Each point is reached from the start by the listed moves, each made once or not at all, plus a little noise. Say if it took an odd or an even number of moves. Then give how often each move was made.
In the rows, zero is written as 128.

Moves:
(1): [110 138 104]
(2): [141 169 166]
(3): [161 119  97]
Start: [143 133 124]
Points:
[140 184 138] => even (1, 1, 0)
[173 124  94] => odd (0, 0, 1)
[191 168 131] => even (0, 1, 1)

Moves:
(1): [133 134 114 124 125 135 107  87 132  98  99 117 125 119]
(2): [118 140 117 122  98 137 123 120 120 122 141  77 123 102]
(3): [113 114 118 138 112 157 131 135 140 133 122 120 126 127]
(4): [153 118 139 166 112 136 117 116 129 144 132 125 124 132]
(5): [114 117 140 140 153 126 153 134 125 131 142 122 158 116]
(6): [117 137 102 123 116 127 132  99 119 155 129 156 129 125]
(7): [127 141 116 125  90 108 135 135 161 147 116 140 163  93]
(8): [143 110 113 123 118 127 136 130 120 122 131 109 126 127]
(9): [128 140 114 130 139 127 112 143 124 144 107 126 147 126]
(10): [144 142 143 138 146 152 160 136 120 138 101 142 108 126]
(11): [131 118 135 103 140 132 119 120 148 158 127 137 136 106]
(12): [137 137 161 120 123 134 149 137 129 132 127 135 176 161]
Start: [155 127 122 167 145 122 116 107 153 125 121 139 127  88]
Points:
[175 163 136 156 140 158 150  55 137 135  63 177 151 106] => even (1, 0, 0, 0, 0, 1, 0, 0, 0, 1, 0, 1)
[183 155 117 199  88 147 178 104 144 203  98 124 230  47] => odd (0, 1, 0, 1, 1, 1, 1, 1, 1, 1, 0, 1)
[179 149 144 185 147 144 167 102 187 247  76 198 242  47] => even (0, 0, 0, 1, 1, 1, 1, 0, 1, 1, 1, 1)
[184 138 127 185 135 202 122  58 167 198  42 173 173  86] => even (1, 0, 1, 1, 0, 1, 0, 0, 1, 1, 1, 1)
[220 113 171 173 142 162 161 104 161 181 101 147 156 100] => odd (0, 0, 0, 1, 0, 0, 0, 1, 0, 1, 1, 1)
[177 154 127 174 161 151 126  71 149 106  61 143 104  77] => even (1, 0, 0, 0, 0, 0, 0, 0, 0, 1, 0, 0)
